Rows are points. Each copy is the shape, with its points in the same order, stretched, turned, moved and blurred by noise. Say if it was mirrored as well.

Shape (7 x 2):
[[ 25  29]
 [-22 -27]
 [ 15  17]
 [-43  33]
 [-11 -37]
 [ -4  -6]
 [ 53  39]]
Copy 1:
[[-20  39]
 [ 41   1]
 [ -9  34]
 [ 35  70]
 [ 34 -15]
 [ 16  12]
 [-45  38]]
Copy 1 is: mirrored
Copy 2:
[[-18 -61]
 [ 15  19]
 [-10 -43]
 [-45  16]
 [ 26   0]
 [  2 -17]
 [-19 -82]]
Copy 2 is: mirrored

Shape (6 x 3):
[[-27 -14  -3]
 [ -8   1  37]
 [ -8  11  18]
 [ 45 -29 -70]
 [-14  28  12]
 [ 10  17  23]]
Copy 1:
[[-22   8 -14]
 [-11  37  13]
 [  3  29   0]
 [ -4 -95  -6]
 [  9  33 -12]
 [ 16  27  11]]
Copy 1 is: only turned
Copy 2:
[[-16 -25   3]
 [-17  17  32]
 [-21   4   7]
 [ 62 -51 -65]
 [-31   4  -5]
 [-10  18   3]]
Copy 2 is: only turned

Shape:
[[  3   5  66 -22]
 [ -3  39 -32 -22]
 [ 20 -38  -1 -13]
 [ 46 -25 -28 -14]
 [  2 -33 -15   3]
 [-40  32  10 -47]
 [ 63 -27 -11   4]
 [ -8   7  32  29]
 [ 21  46  30 -26]]
Copy 1:
[[-42  23  35  57]
 [  2  34  36 -29]
 [-25  -2 -18  15]
 [-19  20 -39  -3]
 [ -1  -8  -5   6]
 [-30   9  71  -2]
 [-12  27 -48  13]
 [ 18  17  27  47]
 [-28  65  36  25]]
Copy 1 is: mirrored
Copy 2, 9 rows:
[[-28  -6  84  17]
 [ 30  63   7 -14]
 [ 43 -24  34 -24]
 [ 82 -11  22 -16]
 [ 29 -17   5 -27]
 [-26  60  50 -30]
 [ 81 -31  24  10]
 [-29 -12  16  23]
 [  8  38  68  30]]
Copy 2 is: only turned

Shape, 9 rows:
[[-10  12  13 -28   2  13]
 [ 25 -81  35   8   2   5]
 [ 39  -3 -18 -16   0  -3]
 [ 14   4 -13   6  16 -47]
 [-67  17  -5  30  23  15]
 [ 33  22 -23  95  10 -17]
 [-19  -4  13 -16  27   5]
 [ -2  11 -14 -21 -29  -4]
 [-48  18 -33 -19  17  16]]
Copy 1, 9 rows:
[[  4  -2  -2 -27  -7   8]
 [  3 -93   7  63   0  14]
 [ 20   2  -8  23  10 -27]
 [ -6   4  -9  11  52 -42]
 [-52   2 -63 -38  10  33]
 [-43  58 -45  78  50   4]
 [  2 -23 -21 -24  13  11]
 [-17   9   2 -16 -20 -29]
 [-16   6 -57 -60  -8  -1]]
Copy 1 is: only turned
Copy 2:
[[-16  15  10 -31 -15  23]
 [-14 -65   1   4  20 -11]
 [ 32  11   6 -26   5  -7]
 [ 47  -9  10   3 -29  24]
 [-25   5 -33  11 -11  87]
 [ 45   8 -13  85  29  53]
 [ -4 -12   7 -33 -12  47]
 [  1  27 -14 -11 -28  -1]
 [ -1  21 -32 -38 -25  55]]
Copy 2 is: mirrored

Shape (12 x 8):
[[-44  33   0  -1  -3 -21   7 -17]
 [ 22  28  -2  12   4   1 -44   5]
 [ 27 -20   8  63 -50 -58  -1 -50]
 [ 30   0  50  -7  12  -3 -34  -9]
 [ 14  42   9 -16  10   6 -40 -35]
 [-36  13  14  11  41  19   6 -10]
 [-50  -7 -34   0  35 -20  14 -34]
 [-22 -28 -27 -19  -2  22 -17  -2]
 [ 30   3  33  45  10  22 -15 -31]
 [ 35  18 -15   2  14  21  -4  19]
 [ 25 -19  -4  27 -19  11   2 -15]
 [ 35  -8 -19 -24 -31 -10 -18 -28]]
Copy 1:
[[ -5  38  -1 -28   7 -33   3 -13]
 [  2  15   8  -8  11  34 -51 -12]
 [ 84 -32  28  18 -42 -30 -30  30]
 [  8 -24  14   7  23  35 -10 -36]
 [ 21  19   4 -36  35  31 -20 -20]
 [-39  37  38  -4  17   1  22   1]
 [-32  19  23 -47  19 -46  20  41]
 [-49 -10  -7 -54  -6  20   7  16]
 [ 26   9  49  25  -4  45 -10   8]
 [-21  23 -12  14  20  45 -35  19]
 [ 13  -8   7   7 -22  34 -14  36]
 [ 21 -26 -38 -34   5  24 -14  19]]
Copy 1 is: mirrored
Copy 2 (12 x 8):
[[-20  31  24 -12  35 -37 -31   6]
 [ 22  41  25   9 -38   6 -21   0]
 [ -5  -2  41  95   8 -59  31 -61]
 [ 37 -29  45  -2 -40   4 -29 -16]
 [ 39  37  57 -16  -8   0 -43 -15]
 [ -9   3  24  -9  34  23 -32  42]
 [ -2  14 -24  12  88 -16 -32  19]
 [-20  13 -30 -14  20  38 -28 -30]
 [ 15 -12  69  44  -8  31   3  -3]
 [ 26  39   8 -16 -22  38  24  10]
 [ -4   9  18  31  -2  25  26 -35]
 [ 22  21   9  -4   0  -5   9 -73]]
Copy 2 is: only turned

Shape:
[[ 59   1 -41 -23   7 -37   1  54  15]
 [ 27  43  21   4  18 -21  22  -4 -43]
 [ -6  -5  18  17   7  -7  42  -3  -1]
 [-23 -12   0 -24 -29  53  -7 -22 -10]
 [ 33  28 -75 -23 -24 -90   5  26  33]
 [-63 -16  40 -36 -10  50 -36   9  23]
 [-22   8  -6  34  37  29  21   8 -34]
 [ 26   0 -28 -26  32 -10  14  -1 -21]
 [-18 -24  26 -39  32   0  40 -14 -40]
 [ -2  51 -12  -7  19  29  40  10  -5]
 [ -5 -40  13 -28 -36  64 -32  -2  -5]
 [-12 -19 -16 -29  -8   3 -13  38 -49]
 [-32 -32  25 -26  23  23 -37 -34 -12]]
Copy 1:
[[ 60  33  13 -18  25 -33   7 -14  13]
 [-10  22  59   7  28 -13 -29  15 -28]
 [  5   4  49   4  31  19   8  34   9]
 [  4 -28  -7 -12 -26  44 -36  28   4]
 [ 34  50   0  35 -17 -47  31 -61  18]
 [-28 -18  -7 -51 -15  27 -41  71  52]
 [ -4 -11   9  13  45  11  -8  53 -21]
 [ 11   0  19 -18  33   1  -4 -21 -17]
 [-27 -18  54 -54  29  33   4  19 -19]
 [-12  41   3   4  34  25 -22  21 -11]
 [ 34 -43  -4 -38 -28  37 -47  48  18]
 [ 20 -16  -2 -36 -18  -8  -6  37 -23]
 [-28 -54  19 -37   9  15 -31  21  19]]
Copy 1 is: only turned
Copy 2 (13 x 9):
[[ 53  14 -36 -13 -19 -45  -2  60  55]
 [ 19  27 -42 -21  24 -46  22 -26  -8]
 [ 17  -6 -24  -3  19  11  34  14 -17]
 [ -7  -2  49 -25 -24  20 -10  -1 -29]
 [ 69 -18 -67 -56 -14 -55 -33  95  12]
 [-30 -31  60  10  25  40 -47  -3  -5]
 [-35  13 -29  18 -11  17  33  -4 -20]
 [  8   0 -28 -40 -15 -22  20   6  29]
 [-22 -30   7 -34  26  -5  56 -24  19]
 [-15  34 -18 -35  18  13  10  20  -9]
 [  5   4  77  10 -38  16 -18   0  -6]
 [-25  -8  26   7 -22 -41  14  26   9]
 [-21 -42  24  -8 -11  15 -21 -52   6]]
Copy 2 is: mirrored

Shape, 17 rows:
[[-14  -3  17  -3 -35  17 -29  -8 -34 -29 -18]
 [ 30  14 -36  39  13  27 -21 -35   3  -3  36]
 [  9  26  32 -64   7   8  -1  11 -22  34  17]
 [-29 -18  25 -32  -8  21  16   2  52  26  25]
 [ 14  48 -21   0 -55  -6  53  28   8 -43   4]
 [ 55  22  14  13  -8  47  50  18  11  21   7]
 [ 36  15   5 -17 -11  19  45  14 -36   2  31]
 [ -2  37 -26 -30 -22  52  50 -21 -47 -30  -4]
 [-41  53  13  28 -10  64  21   3 -30 -22 -19]
 [  2  33  60  20 -14 -19  10 -47 -24 -28 -25]
 [ 23 -35 -57  33  -4 -18  11  54 -14 -19 -11]
 [-24  -2 -21  58  34 -24  89  69 -12   6 -10]
 [ 12 -24   6  51  -3  26  17  -2 -25 -44  32]
 [-34  21  -7   4 -23 -26  14 -39  -7  31  18]
 [-24  16 -22 -25   1  32  -7  20 -21   3 -24]
 [-13  -7  -7  15 -13  -4  -3  40   9   5  19]
 [-27  -4   5  13  -2  46 -24 -43 -61  45   5]]
Copy 1 (17 x 11):
[[-47  -3  13   8 -35  19 -11  -9 -19   3 -11]
 [-16 -16 -67 -24  40  30   9 -36 -27 -10  16]
 [ 22  -6  30 -52 -28 -17 -23 -41  -2  13 -29]
 [ 12  -6  40   3  33  -2 -12  -5  39  10  27]
 [ 41  22  -3 -41 -47  26  14  33   0 -63  34]
 [ 67  -1  -7 -37  15  59   6   7 -34 -36 -11]
 [ 41 -22   4 -50 -19  32  15 -22 -40 -27  -3]
 [ -7  17  20 -78 -28  39  41 -15  -9 -39  -5]
 [-30  51  19 -63  15  41  35  35 -47  -5  -3]
 [ -9  65  -4  14 -30  45   8 -37 -52  12  -9]
 [  5 -61 -46  31 -12  -3  40  50 -17 -35   8]
 [ 70  -6 -14   4  28  -9  95  83 -51 -19  29]
 [-15 -27 -11  34  20  40  30  -9 -81 -34  39]
 [ -1  16 -18 -21 -16  23  35 -27  15  43  22]
 [-22  -5   5 -46   0 -13  12  22   7  -6 -29]
 [  3 -23 -11  10   9 -11  -3  34  -8  -6  24]
 [-56 -11  -9 -36   8  56  38 -35 -28  68 -20]]
Copy 1 is: only turned
Copy 2 (17 x 11):
[[-30   8 -19 -12 -12  -3  23  32 -37 -24 -12]
 [ 20   5 -29  23  -9  14 -49  13 -10  27  20]
 [-14  52  10 -23   4 -18   3  -6  36   9 -26]
 [-28  10  -4 -25  -2  55 -15  -2  58   3 -21]
 [ 14  -6 -53  30 -48   1  43  20  36  -3 -32]
 [ 33  18   2  29  -3  27  15  30  50  21  14]
 [ 13  26 -17  26  16 -18  25   0  30  -6  -3]
 [  0  33 -56  18   7   3  64  -5 -17  16 -15]
 [-30  31 -56  -1   0  17  41  64  -7  20  10]
 [-32 -11  -8 -27 -44 -18  41  24   0  13  40]
 [  8 -49 -25  40  14 -11  -5  46   8 -11 -50]
 [-29 -48 -43  40  35 -14  17  60  74  29 -23]
 [ -4 -18 -41  22  16   5  -3  32   1 -33  29]
 [-59   6 -24  17 -26   0  -7 -11  17  24 -10]
 [-18  22 -25  -7  10   6  15  38  -6  23 -47]
 [-20  -6 -18   9  -5  11 -23  38  28 -14 -33]
 [-58  41  -2  19  33   1  -2  17 -41  17   9]]
Copy 2 is: mirrored
Copy 3 (17 x 11):
[[-11   1  44  21 -18  41 -21  -5   9  15 -21]
 [  1  27  25  19  19  49  48 -30   8   0  38]
 [ 14  -8  21  -8  30   1 -29  12  27  72  13]
 [ 14 -18  -5 -24 -28   8 -12  -7  47  31  41]
 [ 11  50  37 -23 -22 -18  24  36  14 -13 -20]
 [  5   0  46 -35  20   4  63  21  53  24   8]
 [ 11  -7  44  -4  18  -4  30  38   9  25  10]
 [ -7  13  45 -34   0  38  14  36 -30  15   1]
 [-61  20  32 -13 -12  50  11  33  22  14 -11]
 [-55  15  70  10  -4 -19 -13 -27  16  19  -8]
 [ 28 -18  -8  26   6  13  35   9  11 -44 -42]
 [-38 -27 -42  -1   6 -40  44  44  19 -30 -26]
 [-19 -18  48  34  -9  26  40  11  18 -27  18]
 [-16  16  -7   6 -28  -8  10 -22 -20  44  16]
 [  2   0  -3 -13   7  50 -16  12   8  26 -24]
 [ 10   1 -12  22 -16  10   8  12  37  11  -1]
 [-28 -27  10  23  -2  65  20 -15 -18  67  12]]
Copy 3 is: only turned
Copy 4 (17 x 11):
[[-17  -5  39   1 -10  -5 -18 -26 -22 -20  24]
 [ 23  -2 -23  36   4  40 -17  12  18   2  13]
 [ 27  34  26 -48 -21  -6  41  12 -32  12  42]
 [ -5  -3   3 -37 -21 -18  34 -17  38  37  44]
 [ 21   3  18 -26 -42 -40 -25 -16  47 -61 -34]
 [ 41 -13 -16 -20 -39 -18 -25  13  -3  43 -24]
 [ 17  15 -16 -28 -56 -11   1  10 -23 -10  -1]
 [-41  45   8 -31 -37   6 -37  -5  12 -20 -32]
 [-41   4  54  11 -36 -13 -33  17  35   9 -38]
 [  6  50  31  37   3 -56 -35  -2 -10  -4   5]
 [ 19 -67 -21 -10   0  -8  33  -9  -8 -44 -23]
 [ -8 -50 -20   8 -22 -77  71  30  39 -25 -56]
 [-20 -30 -25  32 -22 -25 -25  17  -4 -15  13]
 [  1  41  -5  27 -14 -15  45 -32  29 -10   9]
 [-16  -7  36 -31 -11  18  23  -2   0 -11  -4]
 [ 18 -36  12  -1 -26 -21  45  -8  19 -16  13]
 [-33  23  -2  41 -17  34  22 -12 -27  36   6]]
Copy 4 is: mirrored
